Every row gives one point. The last column is the point's height on a tilted bowl or saddle (a function of degree 2), plus a little noise. Along how many of its main directions does it bend up, bend down or stay straight?

Points (11 x 3)
[[ 10 -13  24]
 [-49 -24 -30]
 [-14   0  25]
 [-41  11  -4]
 [ 60  56 -60]
 [ -6 -39   1]
 [-25  32  10]
 [ -1   5  30]
 [-26  -5  14]
 [-48 -17 -23]
 [-56 -11 -36]]
Directions: 0 up, 2 down, 0 straight

Points (11 x 3)
[[  2  -1  -4]
 [-20  -8   0]
 [ 60  49  60]
 [ 35  -5 -40]
 [-17  32  16]
 [ -8  30  24]
 [  2  41  54]
 [ -5  33  31]
 [ 35  20  -6]
 [ 24  23  12]
 [  2   1  -3]]
Directions: 1 up, 1 down, 0 straight

Points (18 x 4)
[[ 11   6  26  37]
 [ 59  47 -27 -60]
 [ 16 -13  32  46]
 [-15  11   1  19]
 [ -3 -26 -17  28]
 [-13 -60  -7  -8]
 [ 18   4 -18  26]
 [-27 -32  -8   7]
 [ 36 -55 -20  -6]
 [  8 -12  -6  28]
 [ 27   2  29  31]
 [-22   6 -22  23]
 [  0  -4 -15  31]
 [-31  34  26   3]
 [ 20 -16   0  23]
 [-26   4 -14  16]
 [-21  11  21  24]
 [ -2  35 -34  25]]
Directions: 1 up, 2 down, 0 straight

Points (26 x 5)
[[-25   2  13  34 -21]
 [-15 -22   7   6  17]
 [-25  14  29  26 -19]
 [ 18  10  28  25   0]
 [ -9  38   6   9   3]
 [  2 -19 -55  10  50]
 [ 25  -8  12  -8   4]
 [  2  22   8 -29  10]
 [ 16  26   1   6  17]
 [ 29 -16 -12 -23 -12]
 [-22 -43 -21  -2  45]
 [-12   5  13  26  -9]
 [ -6   3  17  18   0]
 [  0  60  16 -36  39]
 [ -4 -11  23 -26  22]
 [-45 -21  52 -25  60]
 [ 13 -47 -56   1  47]
 [-20  16 -25  -3  -1]
 [-25  21 -12  -6 -12]
 [ 30   3  29 -16  24]
 [ 27  28  -5 -25  22]
 [ -2  29  16 -13  17]
 [  0 -17 -22 -12   9]
 [ 52  10  12 -40   2]
 [-23 -18 -12  28  11]
 [ 21 -31 -34 -45 -30]]
Directions: 2 up, 2 down, 0 straight

Points (40 x 7)
[[ 17 -12 -14  13 -20  29  28]
 [-20   4   0 -24  13 -35  16]
 [ 24 -10 -18 -30  12 -37  19]
 [  5 -30   1   3   7  -3  15]
 [ 25  16  31 -21  20   5  32]
 [ -5 -13 -26  -8  22  25  20]
 [ 32   0 -14  18  37  22  33]
 [-46  -2  -1 -14  26  -9  34]
 [-45  14  11   2 -16 -21  43]
 [ -6  -8  -2  14  -2  -6  12]
 [  5 -18  -2  -5  13  36  20]
 [-26   3 -24  -8  38   0  23]
 [-10  11  27  16 -22 -43  41]
 [  9  -2   0 -26  17  -2   8]
 [ 24  30 -48 -13  24  36  46]
 [  5  33  21   0 -47  18  51]
 [ 32   1  21 -10  -4 -19  29]
 [ 24  13 -12  45 -35   0  44]
 [-13 -24   5  25  -7 -13  19]
 [-10  15   9 -18 -23  21  28]
 [ -5 -17  -1  18  26   9  13]
 [ 26  -2  20  46 -60  21  60]
 [  6 -17  46  14 -37   4  50]
 [  0 -10 -44 -15   5  -6  23]
 [  6 -32  -6  16  18  -5  16]
 [  9  -5  39 -16  -8 -11  34]
 [ -5 -27  -4 -16  -3 -13  19]
 [-31 -22   6  46  22  -1  26]
 [  2 -20 -10  31  25 -12  19]
 [-10  39   5 -30  21   0  15]
 [-12  10  20  22  17   2  17]
 [ -5 -12   3  21  -5 -54  37]
 [ 31  -8  -7   2   1  13  21]
 [ 31   5 -10   2  14 -28  22]
 [-10  22 -57 -24  -9 -22  35]
 [ -7   4  21 -21  -1  22  24]
 [ 34 -25   6 -12   9   7  27]
 [ 26  -9  23 -11 -28 -10  39]
 [ 31  10  -3 -14  -7  18  24]
 [ -1   4 -11 -30  -2  -3   8]]
Directions: 5 up, 0 down, 1 straight

Points (69 x 9)
[[-12  22   7  -1  30 -23 -11  19  24]
 [-21  17  -3  -4  -5   4  -4 -18  16]
 [  9  26 -39 -22   2 -27 -23  21  55]
 [ 13 -18  39  -2  -9  -7 -25  13  21]
 [ 20  17  13  18 -12 -23  23  -6  19]
 [ -1   0 -17 -40  16 -11  19 -17  24]
 [-13  -4 -24  10  13  -7  33  -6  26]
 [ 12  -2 -39  14  -8   2  -2  -3  18]
 [ -8 -20  -7  -2  -6  13  12  -9   8]
 [-33 -28   6   4 -15 -26  -9   2  27]
 [ 12 -12  -5  -2  36 -50 -21   5  50]
 [-35 -44  -5   5  -3  10 -12 -12  26]
 [ 10  -6  31  -2 -26 -17 -10  23  20]
 [ -9  -2  -1 -34  25  22 -14 -27  24]
 [-12 -21  -4   2 -27  12 -13   7  11]
 [-17  20 -44   0 -11   0   5 -13  40]
 [-20  -4   6 -18   0  50 -30  10  38]
 [-15 -11 -36  11  35  -6  28  10  35]
 [ 15  -2  26  15 -14   9  -6   5   3]
 [ -3  15  11 -24  15  14 -24  53  43]
 [ -4 -20 -10 -10 -12 -19 -10  31  23]
 [ 48 -60   4   7 -22  -9  -8   4  19]
 [ 41 -18  -8  -1  -9  59  36  -8  54]
 [-14  23  -7 -22  11 -12  -2 -30  26]
 [ 19  -2  -8  41  -4  -4  44 -24  34]
 [ 34   7 -45  28 -11 -18 -25  12  35]
 [ 17 -20  25  37  25 -14  -9 -17  18]
 [-15  15 -11  14  10  22  45  -3  38]
 [-36 -28 -15  30  -5  21   9  33  41]
 [ 27   4 -42  -2  -4 -12  -6   9  29]
 [-37 -21  18  -1 -27 -21  14  -4  32]
 [ 27 -36   0  16 -29   8  36  -2  14]
 [ -8  -8  28  -2  -1  47  15  22  36]
 [ 12 -26  -6  -3   0 -21  34 -20  24]
 [-12 -18   3  14  24 -25   8  16  24]
 [-25  13  -5   4  16  44  28  -3  40]
 [-10   0 -23  -5  18  21  11 -37  33]
 [ 31  30   6  -9  16   2  36   8  25]
 [  7   7 -17 -15  -8 -38  23 -28  49]
 [-10 -27  22  -7  -8  31   3 -11  24]
 [-49  19  14 -12 -25 -23 -10  12  36]
 [ 13   3 -19 -52  21  -2 -39  30  58]
 [ 29   5  -4  34  14  11  37  11  16]
 [  0   6  -9  14   8  -1  39  -3  22]
 [  4  16  31 -19  -8  42  -7   1  19]
 [ 31   6  -7  19  17  12  -3 -21  12]
 [-18  56  17 -23  17   2   1  43  32]
 [ 16  -2 -10   5 -16 -22 -35  32  29]
 [ 16 -22 -12  34 -35  -7  16  22  11]
 [-16 -17  -2  42 -16 -11   3  22  18]
 [-18 -14 -31  -4   1 -26  -2 -46  51]
 [ 14  -2 -48  10  -4  29  19  19  38]
 [ 25 -30 -20 -13  20 -27 -28   1  35]
 [ -8   6   3 -29   2  25  32   1  18]
 [  2   3 -30 -41  15  14  58   0  42]
 [ -7   6 -12  15  17   7  -8 -10  13]
 [ 33  33   2  -6  -6   8  28  24  28]
 [-17  18 -20 -13  28 -18   8  -8  30]
 [  7  -1 -31 -27  10 -13 -22   0  27]
 [-25   0  -1  -7   7  -4  22  37  31]
 [ 10  24 -12   2  17 -20  30   2  29]
 [  7   7  56  32 -23   5 -16 -12  20]
 [ 10  17 -19  14  16  31  14 -15  26]
 [ 20   0 -10  -8 -14  21  25  48  41]
 [  6  11  12  -2 -11 -40  11 -16  34]
 [  2  15  42  29 -29 -10 -49  -6  23]
 [ 16  -5   7   6   7  -6  -6  -9   4]
 [-33   9   0 -39  -1 -37 -23  38  60]
 [-29  31   1   7 -13  -2  28  -2  32]]
Directions: 6 up, 0 down, 2 straight

Points (75 x 9)
[[ 12 -25  18  28   7  11  21  32   4]
 [ 16 -24   7   1  -9  10  -4  -6   1]
 [  2  10 -29  -2  36 -10  30   9  20]
 [ -9   5  -5 -18  13  -1 -36 -21   7]
 [  6   3 -49  17 -10 -33 -19  34 -14]
 [  4  -3  -1 -21  26 -32 -22  -9 -20]
 [ -1  11  18  35 -29  28  47 -32 -14]
 [ 16  12  20   6  25 -52  -4  -3 -14]
 [ 10  20  10   5  -1  14  23 -10   5]
 [-18  -1  22 -46  10  -5  14   9  -4]
 [  1  -1 -12  39   8   0  10 -20 -15]
 [ -7  25  11 -13   0  -7  -4  -7   4]
 [-11  21 -21   4  -9  17  15  20   6]
 [-21  15   3  25   2  -3   3 -12  -1]
 [-13  20 -45 -26  -2   0  17 -42 -10]
 [  1 -36  14 -13 -41 -42 -12 -20 -18]
 [ 10 -15 -45  28   2 -44   0  -1 -27]
 [ 18  13   3  11  -8  29 -55  12  60]
 [ -2  -6  -5  27  -6  33 -38  13  41]
 [ -8  -5 -15   0  13  11  -6  -2   1]
 [ 14  -5  11  -9  14  30 -19 -27  10]
 [ -9  -4  -8  22  33  11  47  14  11]
 [ 29 -15  22 -35  35 -22  -7  23 -16]
 [-24   7 -24 -15  14  -9  10 -25   1]
 [  4  -2  12 -19  -6  -5 -11 -12 -17]
 [  2   2  -7 -23   3 -19  17 -20  -9]
 [ 24   8  -2  20  30  16  -1  -5  25]
 [ -3  30  -3 -21   2  25 -20   1   6]
 [ -7  10  17  10   2  -9 -15 -23   5]
 [-60  20  14  -9  14 -31  -2 -18  49]
 [-10  -2 -19 -15  21  33  25   9  -1]
 [ 11 -15 -12  21   6 -33 -12   1 -19]
 [ -8 -38  12  -8  -3  20 -12  40   3]
 [ 25 -46  36 -30  34 -21   0 -29   3]
 [ 11   2 -25  -2  27   8 -25   2  14]
 [ -9  22   4   2  11  11 -14  -7  15]
 [-14 -15  20 -24   2   6 -12 -20  -9]
 [ 21 -13 -10 -14   4  10  31  21  11]
 [-27  13  36  24  31  -2  14  16  23]
 [ 16  24   1 -41  -6  42  -1  -6 -36]
 [ 10  26 -22  12  23 -13  26  -3  15]
 [-21  -6   7  22   7  20  -4  12   6]
 [-16   8   1 -35  -6  29  -6  -3 -18]
 [ 15 -15   2  -2   3  -6  -3  -3  -6]
 [-50 -18 -19  16   3 -11   6   1  13]
 [-15 -27 -42  16  20  13  23   0  -6]
 [ 10  -7  -3   1  33  15  16  12  17]
 [-13 -24 -33  17  -1  18 -47  44  35]
 [  5 -18 -20   6  -2  32 -14  20   6]
 [-31  15  -8 -16  -7 -46 -33  -6   9]
 [ -8  23  18  15   5 -19 -20 -40  14]
 [ 15  -3  41 -14  11  20 -22  -4   5]
 [-29  36  12  -5 -31   0  17  21  42]
 [  0  23  11  -6 -11 -39  -3  24  -2]
 [  4 -11  -5   3  15   8 -13 -12   6]
 [-16 -10  -8  -5  16   5  34   5  10]
 [ 32  16  12 -25 -14   9  -6 -25 -12]
 [ 20  -9 -13  10   1  32  -7   6   9]
 [-12  -3  12   7  11  24  13 -15  -3]
 [ 17 -11 -11  32 -17 -27  -7 -18  -5]
 [  4  22  31  10  -6 -10 -24 -21  16]
 [  4   5  19   7  18   3 -13 -16  10]
 [ 18  24 -23 -32 -14   0  27   3   8]
 [  6  36 -16  -4 -30 -17  26 -16  32]
 [-10 -11  27  15  -1 -14 -11   9  -9]
 [ 29 -43  -4  17  10 -15  32   1  23]
 [ 10  16   4  20  -2 -26  10  34   2]
 [  1  -5  -6 -28  -5   8  21  36   1]
 [ 25  12 -13 -19  33  -2  22   6  22]
 [  5 -13  24  -4 -22  13 -37   6   8]
 [ 10  -6   2 -14 -15  13  -3  13 -12]
 [ -6   0  10 -10   7  11 -24  50   9]
 [  3   6  -6 -25 -29  -3  24   5   2]
 [ 10 -24  12   9  -3  15 -19  11  10]
 [ 10 -19  27 -17 -24 -24   2  37 -34]]
Directions: 4 up, 2 down, 2 straight
